Each row of a before or after table is a point. The points were changed in one or more steps. Then noise was added and the rows were shuffled. The steps act on how far a point lies along the listed directions, d1 being the first. Name the steps. A step turns or swaps two directions, mirrors them in a line or flattens them onto one, adds a multiple of one to another, or multiplies one. Angles are multiples of 10 degrees, from the lower direction toward the higher: turns from -170 to 170, lines from 10 to 170 but not 90. Use the fewest steps. Two steps may share a direction if one is a turn and the other turns, adds or multiplies; they go together, in the order done. Otherwise the lowest direction goes first.
In the rows, 128 means zero.

Directions:
(1): [87 98]
(2): [158  87]
Before (13 x 2):
[[158 234]
 [142  94]
 [136 181]
 [125  91]
 [140 202]
 [116 126]
 [152  71]
 [177 179]
 [117  57]
 [110 142]
 [157  89]
 [168 171]
 [131 111]]
After (13 x 2):
[[159 142]
 [131 125]
 [118 123]
 [ 99 117]
 [179 151]
 [174 142]
 [191 148]
 [135 130]
 [113 123]
 [147 139]
 [121 124]
 [146 136]
 [115 126]]
Steps: flatten d1 and d2 onto the line at 160 degrees

Directions:
(1): [135 157 137  63]
(2): [ 72 171 124 141]
(3): [106 107 193 125]
(4): [ 89  83  99 100]
Before (11 x 4):
[[100 124 109 160]
 [127  91 130 138]
 [143 159  93 137]
 [107 165 158 159]
 [100 140  94 162]
 [147 154 117 166]
 [149 127  83 115]
 [ 88 136 141 201]
 [145 136 125 153]
 [109 148 101 164]
 [119 151  87 138]]
After (11 x 4):
[[141 149  56  80]
 [185 203 104 136]
 [175 170  53  91]
 [202 175 138 123]
 [163 141  67 108]
 [171 158  95 137]
 [113 121  95 135]
 [156 179 121 136]
 [192 203  60  74]
 [165 154  37  82]
 [ 85 128 107 111]]
Steps: turn d1 and d2 by -150 degrees; add -1.5 times d1 to d3; multiply d4 by 2

Directions:
(1): [104  81 204 160 114 107 139 126]
(2): [ 71 107  97 101 160  99 181 113]
(3): [131 124 110 150 133  84  83  54]
(4): [128 166 152  73  88  69 123 139]
(5): [201 110 116 145 139  86 175 137]
(6): [101 130  83 178  65 111 136 154]
Before (12 x 8):
[[147 127 114 141 126 128  94 100]
 [ 89 117 136 133 101 128 173 182]
 [122 158 128  95 106 142 144 143]
 [111 133 164 107 105  54 115  92]
 [121 144 200 205  77 165  55 127]
 [144 136 149 141 136 191  38 121]
 [ 77 176 120 105 103  76 104 133]
 [198 148 145  77 155 121 161 141]
 [150 144  66 155  87 110 180 166]
 [119 128 152 126 102 167  99 130]
 [157 126 138  80 167  79 180 126]
 [134 119  62 198 129  72 110  74]]
After (12 x 8):
[[ 73 176 116 109  98  75 104 136]
 [161 125 144  74 174  82 179 122]
 [204 147 152  68 165 125 159 137]
 [120 127 153 125 103 166  98 130]
 [146 135 152 136 141 192  36 118]
 [ 85 117 130 138  93 126 174 186]
 [119 144 197 209  71 163  55 130]
 [143 144  56 166  71 106 180 171]
 [112 133 165 107 108  53 115  92]
 [148 128 114 141 127 128  92 100]
 [131 120  54 204 120  70 110  77]
 [123 159 128  96 106 141 143 143]]
Steps: multiply d6 by 1.3

Directions:
(1): [132 146  64  98  95 134 149 128  60 104  82]
(2): [158  62 133  52 139 160 131  95 125 117 156]
(3): [149  80 180 152  87 154 147 188  97 141 103]
Before (11 x 11):
[[156  87 155 128  92 153 148 146 114 128 121]
 [140 115 150 147 112 147 116 146 122 139 127]
 [131 127 148 153 130 150 127 140 129 147 132]
 [156  99 121 113 127 132 135 128 115 115 124]
 [150  84 132  72 154 152 148 106 118 127 145]
 [ 80 199  87 164 148  79 100 108 158 150 130]
 [122 133 134 141 107 126 138 144  92 126  99]
 [141  63 141  70 105 167 155 139  71 129  94]
 [134 120 128 142 122 128 134 142 109 142 112]
 [147 107 111  94 121 153 139 121 106 130 118]
 [103 117 135 127 152 137 119 117 170 137 143]]
After (11 x 11):
[[117 153 114 149  95 120 143 151  73 122  80]
 [139 116 157 152 115 146 113 148 131 143 132]
 [104 104 160 133 165 137 111 114 195 144 163]
 [162  30 113   7  97 191 167 118  36 110  91]
 [172  37 135  17 160 176 150  82 114 120 163]
 [128 130 159 166 135 146 122 144 142 152 138]
 [165  83 113  87 125 142 139 119 104 109 125]
 [164  72 152 109  93 162 150 139 110 123 126]
 [ 58 245  91 222 144  55  95 130 168 160 116]
 [131 129 120 147 117 125 136 144 102 141 105]
 [159  88  93  57 116 166 147 109  86 120 113]]
Steps: multiply d1 by 2; multiply d2 by 2

Directions:
(1): [152 122 193 142 116 155 181 144 141 122 138 176  85  60]
(2): [126  79 140  84 109 140 151 102 148 205  72 162 156 149]
(3): [131 131 112 182  65 172 145 134 111 111  80  91 186  95]
Before (9 x 14):
[[161 152 146 148 137 147 138 140 130  76 120 121 141  90]
 [140 123  86 177  66 156 139 105 111 138  55  71 206 139]
 [117 143  87 116 136  69  97 145 100 119 159  74 149 174]
 [107 168 103 199 112 125 113 129 108  73 113  92 153 107]
 [122 137 143 138 119 132 125 138 126 126 144 135 132 102]
 [103  86 157  45 122 147 172  97 149 224  58 211 129 110]
 [104  93 196  72 135 128 162 120 156 208 117 215  93 124]
 [138 116 165 134 106 165 179 133 142 115 113 172  93  56]
 [142  92 191  64 192 128 155 113 142 171 119 184  81 107]]
After (9 x 14):
[[109 140 122 141 118 130 110 137 121 129 132 120 149 117]
 [102  98 161 144  49 177 171 122 132 188  48 151 183  96]
 [106 124  70 142  87 157 118 115 116 112  71  86 188 124]
 [ 98 165  95 142 171  78  84 121 123  92 157 114 111 159]
 [100  90 123  78  75 169 171  96 132 215  20 171 183 106]
 [146  96 159 142  96 190 175 118 115 145  49 127 165  62]
 [145 155 104 134 155 125 102 131 121  81 120  96 164 136]
 [126 121  88  79 184  69  93  90 134 169 137 120 117 223]
 [146 133 162 105 153  79 147 156 120 116 196 140  75 116]]
Steps: turn d1 and d3 by 110 degrees
